Every row gives one point. Each copy is the shape, with its points in the same order, turned, moved and blurred by noise. Is it also mirrored, or only turned?
In the rows, 100 means zero.

Shape (7 x 3)
127, 120, 71
87, 80, 77
93, 100, 104
138, 87, 64
111, 127, 132
162, 85, 163
73, 105, 78
Copy 1 (7 x 3)
130, 138, 95
142, 81, 84
105, 84, 96
159, 128, 109
77, 112, 119
99, 101, 180
113, 88, 66
Copy 1 is: only turned
Copy 2 (7 x 3)
91, 78, 76
119, 83, 128
106, 107, 115
79, 56, 96
71, 136, 93
9, 121, 122
139, 101, 110
Copy 2 is: mirrored
Copy 3 (7 x 3)
61, 84, 91
110, 60, 90
110, 91, 101
59, 55, 107
97, 128, 120
85, 109, 190
114, 81, 72
Copy 3 is: mirrored
Copy 4 (7 x 3)
147, 104, 84
91, 89, 70
96, 99, 97
134, 113, 50
114, 126, 129
99, 195, 107
102, 69, 87
Copy 4 is: mirrored

Shape (9 x 4)
141, 93, 137, 87
110, 78, 121, 108
48, 126, 63, 72
107, 127, 82, 77
120, 117, 104, 112
99, 82, 147, 81
82, 84, 153, 111
142, 84, 89, 93
53, 109, 49, 48
Copy 1 (9 x 4)
50, 128, 117, 90
73, 99, 108, 109
111, 108, 13, 83
94, 134, 66, 69
91, 108, 102, 68
38, 102, 90, 110
47, 68, 91, 106
97, 139, 114, 100
114, 130, 5, 102
Copy 1 is: mirrored
Copy 2 (9 x 4)
152, 138, 84, 114
114, 120, 73, 116
66, 87, 138, 57
122, 84, 121, 78
130, 92, 111, 117
110, 159, 85, 105
92, 148, 90, 136
143, 96, 74, 94
65, 83, 123, 27
Copy 2 is: mirrored
Copy 3 (9 x 4)
110, 99, 131, 55
106, 71, 105, 78
29, 105, 45, 95
69, 127, 87, 87
101, 108, 110, 95
79, 63, 121, 54
82, 47, 130, 85
126, 108, 90, 66
34, 108, 25, 71
Copy 3 is: only turned
Copy 4 (9 x 4)
73, 62, 108, 136
100, 69, 107, 114
92, 163, 99, 68
76, 133, 98, 119
105, 99, 113, 121
76, 64, 115, 83
96, 56, 134, 78
95, 81, 76, 133
81, 157, 64, 60
Copy 4 is: mirrored

Shape (12 x 8)
118, 90, 130, 77, 130, 70, 73, 61
91, 141, 84, 86, 102, 68, 96, 154
135, 109, 125, 82, 87, 148, 105, 84
111, 121, 64, 160, 83, 75, 89, 134
166, 148, 91, 124, 120, 42, 89, 94
68, 73, 62, 86, 139, 89, 79, 59
110, 57, 97, 127, 118, 98, 94, 163
109, 98, 100, 82, 131, 157, 60, 81
82, 46, 123, 130, 158, 134, 83, 93
86, 94, 98, 100, 100, 121, 77, 68
126, 94, 99, 70, 130, 102, 122, 66
128, 52, 90, 37, 104, 124, 91, 63
Copy 1 (12 x 8)
165, 116, 91, 68, 77, 118, 103, 86
87, 151, 96, 128, 101, 65, 83, 138
140, 104, 111, 133, 60, 166, 95, 132
97, 76, 96, 134, 138, 65, 68, 124
170, 129, 73, 132, 140, 77, 79, 112
94, 101, 65, 40, 95, 127, 90, 95
91, 82, 139, 101, 112, 90, 129, 156
131, 108, 113, 68, 68, 173, 67, 138
107, 75, 153, 53, 103, 153, 114, 98
114, 86, 94, 84, 70, 136, 76, 104
133, 122, 75, 98, 84, 151, 119, 102
141, 106, 67, 58, 52, 158, 119, 157
Copy 1 is: only turned
Copy 2 (12 x 8)
83, 100, 135, 103, 110, 70, 129, 110
34, 110, 72, 144, 111, 107, 64, 84
114, 118, 57, 84, 112, 100, 99, 150
99, 82, 76, 159, 73, 128, 50, 70
113, 140, 118, 184, 99, 92, 87, 82
85, 55, 106, 80, 128, 94, 135, 54
75, 46, 104, 132, 124, 135, 50, 123
109, 63, 59, 94, 134, 66, 123, 124
97, 20, 101, 105, 116, 119, 130, 135
103, 81, 73, 83, 92, 88, 114, 93
102, 120, 99, 95, 138, 111, 130, 107
110, 97, 109, 39, 155, 79, 100, 118
Copy 2 is: mirrored
Copy 3 (12 x 8)
104, 61, 139, 91, 113, 43, 124, 107
125, 152, 121, 74, 85, 110, 81, 134
100, 66, 105, 59, 109, 126, 134, 75
109, 132, 98, 139, 57, 118, 65, 79
144, 113, 169, 120, 40, 83, 119, 81
75, 97, 88, 75, 95, 18, 84, 88
108, 112, 49, 130, 92, 112, 113, 132
129, 63, 76, 58, 137, 72, 110, 60
79, 87, 48, 121, 139, 59, 130, 91
87, 77, 101, 76, 121, 72, 79, 74
86, 87, 110, 63, 81, 64, 147, 88
91, 46, 79, 26, 87, 67, 129, 108
Copy 3 is: only turned

Shape (15 x 9)
108, 129, 82, 121, 114, 73, 114, 96, 104
175, 128, 75, 56, 72, 113, 97, 77, 86
90, 110, 78, 127, 110, 117, 118, 110, 133
116, 86, 108, 96, 95, 120, 84, 64, 98
65, 149, 89, 108, 145, 73, 123, 95, 156
104, 50, 87, 110, 127, 106, 99, 103, 100
105, 113, 69, 122, 93, 90, 136, 82, 65
80, 125, 134, 129, 97, 90, 146, 118, 120
73, 126, 96, 97, 92, 104, 56, 127, 95
87, 113, 70, 118, 79, 83, 128, 119, 119
112, 74, 116, 128, 82, 71, 84, 68, 102
89, 99, 91, 81, 107, 106, 101, 77, 93
89, 101, 85, 124, 111, 69, 101, 97, 134
64, 108, 92, 128, 112, 133, 54, 145, 103
113, 86, 86, 89, 112, 93, 73, 125, 86
Copy 1 (15 x 9)
72, 143, 87, 94, 75, 120, 74, 120, 93
66, 130, 147, 110, 116, 91, 103, 195, 98
89, 109, 107, 76, 99, 132, 74, 83, 107
93, 105, 96, 85, 133, 78, 110, 134, 81
58, 132, 63, 98, 76, 116, 72, 72, 160
107, 89, 72, 80, 125, 135, 89, 123, 84
105, 141, 102, 65, 68, 115, 86, 144, 82
62, 95, 99, 73, 45, 98, 94, 70, 88
117, 129, 102, 151, 106, 106, 87, 85, 95
91, 106, 111, 95, 67, 119, 54, 109, 102
82, 102, 66, 86, 115, 76, 66, 125, 50
109, 115, 84, 94, 111, 98, 102, 127, 111
76, 114, 71, 96, 98, 114, 49, 98, 101
127, 118, 113, 126, 124, 133, 98, 52, 77
106, 106, 91, 136, 117, 132, 100, 134, 75
Copy 1 is: mirrored
Copy 2 (15 x 9)
110, 93, 116, 107, 143, 131, 78, 98, 108
89, 93, 121, 135, 73, 120, 61, 155, 51
91, 107, 73, 84, 142, 107, 96, 102, 111
132, 90, 100, 95, 85, 79, 83, 114, 82
112, 140, 99, 119, 185, 114, 99, 69, 104
111, 106, 122, 50, 105, 82, 96, 113, 121
113, 66, 113, 116, 130, 114, 73, 134, 134
108, 116, 71, 117, 121, 128, 86, 68, 151
72, 70, 110, 108, 111, 86, 104, 58, 87
87, 91, 93, 108, 133, 133, 118, 107, 125
156, 78, 110, 82, 87, 120, 103, 93, 101
114, 99, 116, 115, 111, 73, 95, 111, 100
121, 105, 108, 84, 140, 126, 114, 87, 106
60, 69, 90, 66, 122, 70, 98, 52, 101
81, 89, 142, 77, 94, 96, 91, 94, 97
Copy 2 is: mirrored
